Each wall is flat, endless, passes through zero and stands at right angles to its row. A trip goes straight from one point to another. Which walls does it cross, in order?
In the rows, 128 means zero.

Walls:
(1): [141 126 138]
(2): [193 184  50]
(3): [157 105 180]
(4): [174 108 190]
(5): [132 142  83]
(6): [158 116 136]
(7): [130 121 189]
(8): [169 210 105]
(9): [140 115 144]
(10): [126  94 150]
(11): [107 135 120]
Trips:
[204 135 139] to [196  80 110] -> 10, 5, 7, 8
[139 200 119] to [118 155 105] -> none

Walls:
(1): [107 169 116  75 173 158 149 107 157 101 137 126]
(2): [114 131 172 124 134 126 153 181 117 105  92  64]
(3): [ 37 131  79 141 108 128 123 112 163 178 140 125]
(4): [155 162 140 128 150 111 180 182 131 192 127 157]
(5): [ 79 111  97 111 152 141 115  99 183 101 135 103]
(6): [ 57 163  40 125 118 180 175 102 101 130 117  79]
(7): [142 180 160 106  94 132  46 129 189 115 147  93]
(8): [127 119  85 119 159 111  82 151 122 117  55 167]
(9): [150 106 161 139 137 113 190 105 116  95 135  88]
(10): [112 108 121 132  97 133 136 152  88  92 118 130]
Trips:
[111 116 156 138 137 119  76 122 136 167 171 115] to [112 166 116 108 143 193 133 119  94 193  97 145] -> 4, 5, 6, 1, 8, 7
[108  99 168 196 111 195 154 183 110 106 249 108] to [114 103  94 133 153 153 143  85 152 112  74  96] -> 3, 5, 1, 8, 10

Walls:
(1): [ 34 135 102 101 148  81 192 116 145 174 140 134 112 112 106  91 103 160
  90 121 124  89 152 103 140 126 100 164 126  46 156 104]
(2): [160 153 126 166 158  94  82  93 139 191 154 143 158 115 142 167 133 141
  74 104 103 116 182  97 180 188 135 151 204 143 108 110]
(3): [122 132 177  56 136 115 105 144 144   7 128 130 129 161 159  78 177 134
 109 141 134 139 115  87 144  75 141 110 134 129 128 109]
(4): [176 186 163 125 146  90 109 139 134 190 134 151  77 194 122 147  91  51
 152 154 155 161 141 160 153 143 149 104 157 138 125 124]
(5): [113  99 120 154 107 143  69 131 110 124 116 130  87 136 168 125 109 132
 112 145 115 137 111 142 120 108 114  83  85 122 127 107]
(6): [ 86 107 128  76 116 146  91 179 150 184  89 136 121 134  63 147 143  61
 145 146 126  96 156 200  90 107 112 169 187 145 133 136]
(7): [161 159 170 154  36 124  97  96  95 109  88  71 142 119 110 154 180 143
  83 124 109  29  82 151  44 137 102 150 167 168 136  83]
(8): [158 130 165 135 129 109  59 133 189 129 117 153 135 166 152 152 105 125
 100 165 129 186 109 107 111 103 172  96 149 131 158 144]
Trips:
[136 122 123 170 119 135 152 114 161 127 105 184 103  89 127 110 120 110
 169 147 106 136 149  96 127 170 112 133 141 151  75  60] to [121 123  96  85 129 125 117 164  95 153 110  82 149  74  94 112 139 110
 163 168  92 121 127 162  75 132 123 125 106 151 122 176] -> 6, 4, 7, 2
[138 210 195 119  75 119 141  68  74  94 116 154 124 148 158 112 108 122
 100 172  93 134 123  83 167 110 116 146 212  99 132 107] to [145  66 128 145 196  81 121 174 106 158 116 147 140  93 130  90 126 187
  86 130 125 110 123 108 133 107 104 180 115 201 130 164] -> 4, 8, 7, 3
[167 144 109 167 104 102 100 140 114 103 183 126 148 166 162 123 138 128
 152  97 137 101 132 187 130  87 132 141 192 182  75 131] to [ 71 156 121 110 105 115 181  77 132 143 112  88  92 106 108 187 101  96
 103 163 127 110 168 148 155  86 163 158 156 125 108 162] -> 3, 1
[ 82 100  94  96 130 131 123 101 205 135 163 191 131  87 100  90 103 151
 109 141 131 151  79 171 106 142  57 113 145 173 114 136] to [100 111  97 157 140 150 173 122  78 191 109 199 198 118 129 150 111 186
 141 111 114 146 146 132 175 129 117 154 203  93  73 152] -> 8, 5, 2
[158 100 118 145 106  93 129  63 131 119 169  94 152  90 121 111 101 143
 170 123 151 143 118 162 119 151 119  76 153 138 114 133] to [151 125 167 121 188  88 106 123 107 193 111 105 108 141 130 110  91 133
 103  85 101  92 113 153 206 187 140 125 132 146 154 103] -> 4, 1, 7
[156 128  86  86 132 120 129 141 134 103 186 143 139 104 201  57 139 106
 135 175 155 129 120 135  88 157 166 168 156 148 158 107] to [183 160 170 152  95 160 123  84 143 125 129  81 168 171 135 120 113 120
 118 182 137 103 146 140 120 145 156 150 137 116 144 201] -> 4, 7, 2, 3

Walls:
(1): [163 114 158 121 144 125 158 120 118 123 119 178 176 103 117 146 138 124
 131 104 138 118 114 139 112 110 149 168 151 104 160 169 148  86  75  77
  83 134 124 184 177 141 158 109 134 151 121 132]
(2): [126 149  67 124 188 133 111 137 124 135 154 199 109  77  50 140  90 115
 160 193 142  75 148 136 104  97 102 156 143 122 151 161 119 118  82 154
 129 148 159 102  87 141 164 128 134 118 128 113]
(3): [150 111 131 139  93 159 137 147  72 190  75  97 109 117 136 103  95 105
  69 106 121 122 109 124 159 146  88 145 151 233  64  99 144 120 157 149
 126 174 141 145 155  84 130 110 156 112 124  89]
(4): [126 119 128  95 203 125 120 168 105  80 163  78  99 148 126 106 137 109
 125 136 169 106 171 129 174 133  96 100 158 161 129  90  86 104 101 104
 135 110 141 174 128   7 164  98 135 131 108 123]
(5): [134 160 161 122  85 155 127 106 153 196 124 167 112 125 146 146 126 146
 164 159 168 173 161 154 129 115  86 110 106 172  95 178 163  95 121 121
 104 111 126 150 143  65  68 120 120 132  99 113]
(6): [190  91 178 172  91 146  67 155  93 128 153 191 131 132 167 134 155  98
  85 106  79 125 132 125 138  93 136 131 178  99 128 121 138 108  92  99
  75 134 100  93 164 121 125 112 130 115  95  59]
(7): [137  96 129 143  87 166 118 145 145 129  75 176 127 146 142  95 147 107
  92 154 123 154  83 126 149 128 186  87 102 138 124 106 158 100 190 151
 145  92  86 126 158 134 114  78 134 145  73 152]
(8): [147  84 117 153 131  99 110 120 133  90 184 111  86 147 179  82 100 105
 129 123  97 152 118  80 157 105 142 133 154 157 146 146 142 128 143  66
 143 101 150  98 111 113 222 106  68 152  92 158]
Trips:
[122 148 143 111 132 118  76  94 170  82  97 110  92 131 100 132 108 119
 149 115 170 118 121 156 179 140 104 107 153 155 141 182 102 138 147 128
  94 107 127 117  65  83 134  38 145 124 169 102] to [150 132 138 157 123 154 112  63 131 181  60 160 104 125  96 119 148 106
 144 119 168  83 158  90 157 140 136 134 133 167 142 117 178 130 122 131
 133 174  95  92 157 105  81  95 177 138 157  82] -> 8, 7, 6, 4, 1
[196  85 164 176 138 105  92 156 128 126 122 119 165 135  69 140 148 159
 142 133 141 161 150  83 122 129 114 142  84 162  90  93  68  81 139 193
 146 133 172 174  98  84 119  69 124 150  93 182] to [131 178  99 106  53 187 150  96 108 113 150  93 154  97 104 128 137  98
 167 172 185 123 153 180 128 183  88 159 165  96 153 109 155 171 102  98
  64  97 119 152 175  73 131  90 158 157 127 129] -> 1, 2, 7
[116 160 200 123 164 156 122 119  94 127 123  86 112 112  86 101 138  88
 112 172  59 156 108 115 170 111 141 113 157 108  70  95 120  62 126 103
 147  75 147 129  89 146 117 162 152  99 121 116] to [103 124 170  97 107 208 133 120 150 113 107 108 131 169 135 118 143 105
 136 174 205 152 130 154  86 179 153 162  66 134 123  77 164 137  72  93
 154 101 139 137  93 169  53  70 179 129 139 127] -> 8, 5, 6, 3, 4
[165 137 153 139 106 167  95 150 126 125 126 138 102 100 166 104  87 185
 141  98 167  67 156 120 167 135 166 145 158 132 156 159 111  90 167 136
 136 144  80 155 106 120  84 124 137 128 126  65] to [ 84  98 140 153 109 133 118 137  97  81 182 103 126 108 109  59 179 166
 103 147  78 149 104 158 134 118 129  68 102 151 163 163  56 144 123 150
 147 143 140  87 137 187 115 111 169 111 111 101] -> 1, 5, 4, 3, 8

Walls:
(1): [154 112 148 127  58 155 160 219 156 105 140 152 146 138  81 126  89  80
 157 157 115 119 141 236 109 114 131  91 117  73  54 129 169 109 116 145
 128 108 192  89 159 140 105  94 122 146 181 201]
(2): [138 110 138 146 120 116  57 130  98  89 148 102  44 175  92  52 134 120
 163 164 134 136  71 136 189  62 155 107 135 115 115 159 123  97 160 114
  91 144 180 208  90 126 151 239  32 201  74 128]
(3): [197  69  68 124 104 145 114 128  60 103 169 119 113 132 145 103 141  81
 144 137 136 152 120 146 128 101 123 138  63  29 155 128 151 135 128 104
 141  96  98  94 157 111 139 164 158 145 230 106]
(4): [ 53  98 145 157  91 105 137 150 145 120  98 170 129 176 137 154 188  55
 110 119 172 135 137 174  88 154 161 111  69 134 119 164 147 111 124  91
 110 140 146 159 129 119 124 105  86 117 110 154]
(5): [202 154 135 115 146 116 138  89 150  50 186 167 109 145  92 178 135 118
 149 109 138 141 132 139 146 116 175 122 135 112 153 118 159 142 144 118
 137 118 165 168 190 114 131 168 112 149  73 215]
(6): [145 116 151 132 171 149 169  33 108 152 117  88 130  87 178  98 117 112
 149 143 166 119 111 112  73 158  78 123 111 157  96 116 104 175 120  70
 118 161 127 137 154 123 119 143 163 133 104 134]
(7): [155 208 151 152 163 125 155 127 137 108 144 108 117 102 153 101 127 143
 146 115 137 140 136 112  70 104 143  73 156 115 145 147  71 194  79 121
 155 146 178 152 161 153 106 102 151 202  86 119]
(8): [ 99 117  93 162 126 162  99 167 181 167  74 124 138 108 164 123  88 154
 150 174 140  72 132 137 144 189 127  71 111 135 159 128 105  65 139 122
 124 122 121 131 152 138 113 158 105 169  78 114]
Trips:
[131 100 150 109 182 179 163 113 139 169  96 109 100 115 122 141 101 128
 135 157  48 132 141 106 100 159 101 108  58 121 161 131 145 172 123 170
  74 110 123 124 149  91 152 102 121 101 106 190] to [ 98 212 153  71 130 139 137 143 164 156 199 101 147 154 116 109 116 174
 168 140 197 173 128 152 120 184 229 185 134 168  82 143  82 107  74 136
 136 153 138  85 122 145 158 118 114 159 110 173] -> 7, 4, 8, 6
[144 129 147 156 121 121 134  92 136 159 123  94 176 180 125  66 220 176
 179 133  91 116 132 199 104 112 143 111 136 156 101 105 111 137 155  22
 181 140 100 150 163  97 118 115 128 101  44 137] to [129 135 132 108 131 140  58 123 119  87 139 134 133 173 146 131  97 124
 135  98 103  94 167 143   7 181  93 120  95 102  85 204  98 140  72 110
 135  67  94 145 156 182 218 169 131 147 130 145] -> 1, 3, 2
[156 139  93 134 117  78 163 199 129 172 109 152 102  66 182 112 117  91
  76 185  80  76 116 236 133 109  85  88 134 206 148 135 178 137  84 122
 122 151 134 126 135 133 163 130 129 185  90 108] to [196 201 169 199 170 105  96  73 127 184 198 112 182  73 138 158 116 199
 119 111 143 160 175 110 152 161  89 138 122 158 196 152  85 142  97  90
 133 183 148 119 133 126  92  85 187 136  83 113] -> 2, 4, 1, 5
[101 125 108  70 132 169  76 106  81 177  85 100 133 139 115 131 106 139
  62 142 148  77  51 150 168 180 108  87 131  97 118 146 161 135 152  98
 125  89  94 102 177 140 108 166 136 101 143 117] to [202  79  91 136  98 207 102 145 110 167  95 124 138 122 131 136  87  93
 116 157 112  96 119 175 194 169 157  98 144 139 128 137 171  38 168 145
 128 142 168 148  81  64 123 161  89 151 138 113] -> 2, 1, 6

Walls:
(1): [ 61 132  92  88  83 162  93 117 106 123 119 139 145 126 145  81 130 107
 143 106 189 125 135 113  79  64 190 148 158 168 139 179 151 107 107 132
  93 166 147 211 128 146 100 131  97 162 129 147]
(2): [110  96 174 187 121  79 142 165 105 157 114 125 179 129 175 124 112 122
 178 160 174 179 108 114  28 115 163 138 137 102 120 128 139  73 206 140
 118  74 142 157  89 139  52 132 176  92 119 166]
(3): [178  57 116 140 157 121 118 107 186  90 170 101 162 127 130  85 166 134
 146 127  90 126  89 194 130 165 169  99  91 132 131 139 172 127 142 147
 166 141 117 114 138 158 122 151  51 130 140 118]
(4): [158 162  83  85 168 118 126 136 119 162 173 119 154 151 164 143 109  95
  66 123 107 135 134 110 150  99 107 112 149 154 127 152  78  95 117 127
 167 164 155 183 128 160  90 169 138 161 110 169]
(5): [154 147 174 149 128  71  98 120 181 163 165 155  80 117 146 104 142 166
 140 118 197 102  97 155 107 153 153 100 119  86 100 160 159 102 129 146
 120 124 149 143 148 167  82 141 158 172 153 153]
(6): [136 135 154  83 101 143 140 199 130 155 132 130 123 113 131 125 195 159
 163 177  89 108 167 127  99 112  98 118  56 150 122 127  94 159  92 137
 115 149 132 119 105 126 160  83 109 178 156 127]
(7): [125 151 119  71 132  78 119 139 135 155 153 117 131 130 156 120 107 123
  93 137 131 109  81 200 130 114  86 114 114  44 115  93  74 108  64 187
 121 151 131  93 124 110 137 128  93  63 111 109]
(8): [163 166 142 139 117 143 190 133 133 142  72 168  94 124  56 122 102 153
 140 154 169 131 136  93  96 167  95 124 142  41 158 151 144 105 100 157
  87 155 151  94 126 159 133 110 146 197 145  78]
Trips:
[ 96  97 128 159 120 125 116  88 137 116 105 118 149 157  97  99 160  78
 107  74 171  91 156 107 123  97 172 116 204 132 134 155  72 126 100 113
 109 124 120 149 103 145 106 111 161  91 104 116] to [182 160 148 193 153 149 131 146 166 138 147 183 109 143 121 180 123 146
 169 102 114  94 122 103 131 119 139 105  76 120  83  82 151 151 166 117
 132 145 170 101 116 151  96 121 154 108  95 154] -> 5, 4, 1, 8, 3, 6
[169 113 121  85 107 110 141 173 155 172 160 149 184 111 169 123 126 125
 180 112 121  80  96 115 133 159 158 189 138 114  81 122 130 196 113 125
  83 185 140 164 130 147 146 163 123 124 167 116] to [ 59  72  95 114 127  72 174 161 117 140 148 124 137 123  96 121 133 187
 110  88 127  56 161 110 105 106 124  86  97 125 178 127 151 140 132 154
 100 129  88  94 108 192 172  77 151 204 155  92] -> 8, 4, 7
[199 143 105  74 155 173 185 181 158 121 183 165 188 126  72 111 135 144
 108  68 165 135 101 152 160  88  70 109 155 117 105  76 179 153 160 119
 144 124 108 171  95 126 101 115 112 144 114  66] to [173  45 117  98 162 123 136 167 115 102 149 127 123 154 108 139 163 160
 117 113 132 153 140 154 152  98 106 103 138 155 163 172  92 127  81 105
  86 171 115  85 138  90 140 205 125 149  95 131] -> 6, 8
[133 200 179  29 155 117 107 174 137 112 158 177 132 158 112 146 157 127
 100  88 124 129 112 132 143 154 118 135 161 122 122 107 136 111  76 103
 126 115 104 115 118 126 140 127 159 154 174 138] to [121 133 117 127 157 173 118 144 144 118 118  85 153 154  42 118 162  93
  86 175 118 138 125 129 171 104 109 173 104 101  35 120 142  98  99 123
 123 103 185 134  77  48 137 130 143 174  80 124] -> 5

Walls:
(1): [171  68 163  84  60 144  96 167 127  88 102 122 110 149 175 121 132 103
 128 107 145 113  56 108 155 141 194 121 104 189 156  67 141 103 144 135
  98 137 157 191 225  79  65 207 157 101  66 114]
(2): [136 106 188 152 223 165 222 162 161  99  79 104 148 132 161  94 116 205
 149  73 132 149  90 139  94 101 133  67 126 205 197 187 104 194  37 164
 183 174 165 103 106 152 154  85 131 123 143 111]
(3): [109  90 171 114 103 148  68 176  87 106 131 180 173 121 159 153 190 153
  84 117  73 156  36 126 156 144 124  82 151 150  84 122 190 158 204 148
 115 106 128 172 194 157 139  28 112  73 128 113]
(4): [123 170 173 178 103 172 181 140  99  78 169  58 179 103 129  99 115 104
 126 121 119 193  53 111  79  85 121 139 142 104 128 161  81 123 153 189
 136  89 113 103 124 194 127 128 151  82 159 164]
(5): [ 71 167 149 138 143  43 107 159 156  65 139 101  75 151 119 183 124 100
 109 161 180 105 154  86 152 158 100 168 152 166 197 116 140 104 147 118
 105  93  57 176 163 158 152 197 174 147 202 148]
(6): [ 67  81  97 124  55 157 196  96  85 150 145 128 117 103 131 153  96 185
 169  93  76  99 105 146 159 155 156 167 133 187 142 106 112 112 136 183
 107 145 128 124 158 135 163 125 100 177 103 126]
(7): [ 87  87  74 108 123 185 163 191 191 160 125 170 135  91 186 136 174 152
 159 101 151 151 112 108 128  90  55  59  99 161 139  63 116 121 129  53
 121 161  82  44 121 135 134 130 127 163 168 173]
(8): [187 155 127  67 139 138 164 112 112  18 126 178 175 171 142  98  77  93
 139 113 165 155  64 158 131 154 205 178 131 130 145 182 148 179 127 135
 121 141 139  56 152 157 168 108 143 109 152 172]
(9): [137 140 143 141 180 134 152 173  60 138 132 163  98  95 115 115 168 156
  62 143  73 128 177 139 147  95  70 110 125 100 150  63  50 130 166 183
 159  56 116  82 135 102 143 158 167 155 179 166]
(10): [ 59 106 165  94 128 140 163 100 194 125 187 152 172 127 111 188 122 225
 122  47 154  98  81 200 104 147  44 133 175 146 178 140 145 131 147 175
 216 121  65 189 164  51 137 147 148 174 129 198]
(11): [101 195 101 151 177  78 112 139 160 109  67 176 145 234 134 116 104 102
 151 139 170 133 129 122 112 220 144 197  39  86   7 147 178 115 136  88
 193 116 105 105 135 104 204  69 158  86 175  98]
(12): [146 141 160 119  53 111  96 183 101 168 132 107  88 120 148  84 122 104
  90 133 149  70 137  63 183 145 156 127 104 175 168  74 140 132 212 113
 110 104  96 125 178  64 143 176  80 161 169 159]
Trips:
[176 127 102 119 104  79 113 154 225  61 127 103 101 153 116 145  84 111
 105 110 108 148 129 151  69 136  99 154 192 116 160 140 118 126 149  82
 111  95  54 107 192 127 110 138 149 115 131 138] to [ 77 157 121  73 126 129  85 106 118  97 152 185 137 146 142  92 121 214
  88 117 169 150 120 128 118 138 151 196 133 104 131 166 136 126  86 161
 155 185 119 125 130 138  89 179  78  94 116  72] -> 7, 12, 4, 2, 6, 5
[153 145  30 129 175 175 164 213 130 148 121  90 147 130  56 153 111 144
 116  96  62 144 125 166 180 113 201 159 119 160 128 139 148 127  90 167
 126  18 141 131 116 130  64 149 105 124 156 146] to [129 178 142 176  98 173 201  94 108 139 114 139 114  59 102 128 245 138
 200 135  91  75  92 139 204  97 126 162 186 142 135 163 127  88  67 151
 177 108 127 150 147 143 133 138  48 147 109 135] -> 8, 10

Walls:
(1): [ 91 131 169  92 124  69 184 120 206  89  86 117 137 117  56 153 130  89
 181 156  92 121 114 129 145 124  53  36 105 116 198  89 139 134  70 141
  94 110 106 101 143  82  59 137 119 101 134 141]
(2): [ 87 203 185 141 155 143  95 184 118 126 162 158 117  64  95  79 133 105
 125 123 108 161 176 143 140 105  75 173 145 111  79 133 195 119 114 119
 111 101 112  47 153 167 100 126  52 108 158 147]
(3): [206 198 138  72  62 141  98 101 130 108 110 153 129  99 103 152 161  95
 157 181  87 180 115 135 139 101  76 109 122 171 161  71 162 158 155 148
  65  59 121 100 109 190 112  98 112  87 151 146]
(4): [152 199 115  96 144 169 123 134  94 130 163 102  99 105 144 103 118 146
 120 147 109 157  99 163 148 139  80 141 116 113 128 152  90 128 196 166
  83 165 129 160  80 104  95 127 178 249 106 185]
(5): [ 76 163 128 117 123 134 120 154 149  99 144 143 110 158 137 152 116 102
 108 119 137  81 136 105  96 154  74 122 125 114 154 101 155  36 136 125
 134 107 134 154 118 160 153 149  59 176 143 138]
(6): [132  85  80 117 159 128  53 102  91 115 167  92  80  72 163 149 113 144
 185 103 111 156 160 149 147 143  99 109 150 119 196  92 121  56 122 175
 183 131  98 141 129 135 121 127  61  89 130 102]
(7): [105 138 120 120 136 132 120 217  94  76 143 143 126 151 137 131 148 122
 182 153  91 180 140 124 142 142 105 117 117 174 111  87 183 139 152  62
 144 126 104 122 105 105 139 109 115 144 181 158]
(8): [118 104 139  87 131 187 207 145  98 168 132  99  67  10 139 136  49 112
  76 140 114 162 164 134 134  97  75 111 167 119 116 122 177  79 140  95
  75 192 158  74 147 140 132  80 111  99 126 161]
(9): [149 149  89 133 201 139  86 114 149  43 206 136 152 109 121 131 146 153
 131 130 152 219 131 129  63  94 186 169  26 171 108 133 104  84 163  95
 104 129 124  78  87 204 129  93  97 110 115 130]
(10): [130 111 121 101 106 100 129 165 186 158 134 124 123 103 130 145 111  50
 166 167 130 112 148 119 169 138  77 115 152 126  83  81 111 165 137 135
 134 171 101 116  62  99 123 110 153  98 144  92]
(11): [ 38 107 142 152  83 103 117 116  96 173  86 149 190 178 108  81 175 140
 133 126 145 146 163 150  98  83 207 127 165  91  64 170  68 130  89  95
 171 141  89 145 160 196 148 118 121 187 141 142]
Trips:
[110  55  77 173 164 163 135   7 122 121  93 195 122 115 202 114  71 190
 110 109 102  85 138  96 107 174 123 148  87 135  63 126 152 128 158  69
  96 141 155 155 142 114  90  88 102 135 128 142] to [137 123  86  99  93  92 163 112 167 134  42 150 144  73 128 154 155 112
 116 170 135 143 158 120  85 153 151 139 170 182 173 144 112 140 144 128
 152 141 160 172 110 172 145 153  56 110 159 170] -> 5, 6, 11, 3, 9, 1, 10
[184 125  55 103 155  84 122 137 122 137 158 161 160 162 104 108 155  69
 123 127 133 126 197  86 186 182 158 124 176  92 132 128  90 162  45 184
 159 159 169 126 108 133 114 161 131 135 140 111] to [116  75 157 140 101 171 155 113 208  89  74 110 128 123 104 167 142 101
 151 149 132 147  88 113 173 108 107  98 133 141 166 154 140  82 128 113
 137  84 197 144 189 180 102 163 175 132 144  87] -> 1, 3, 11, 6, 5, 10, 8
[155 131  57 100  94  46 127 102  58 145 104 151  32 145 168 136 230 163
 111  87 137 166 194  74 100 153 152 137 113 151 158 147 152 166 124 119
 150  67 192 122 127 165 123 143  59 189 154 102] to [ 75 153 110 181  92 147 158 140 105 212 128 107  63 210 116 103 123 137
 149 114 120  48 128 120 109 166 138 101 107  96 165 174 158 102 118  86
 100 163 129 157  85 163 160 146 171 110 124 126] -> 9, 3, 7, 6
[161 109 118 115  91 119 146 113 157 160  99  93 110 179 182 120 141 111
  99 121 171 117 109  64 115  84 128 156 121 120  79 128  96 148 122 110
 195 129  91  99  99 132 103 160 108 121 134 115] to [149 134 138 100 103 120 176  70 157 119 120 115 159 108  67 142 189 176
 179  70 114 169 156 171 140 163 154 137 117 103 168 102 106 113  88 109
 110 105  87  92 136 178  56  96 126 155 163 118] -> 9, 1, 3, 10, 6, 2
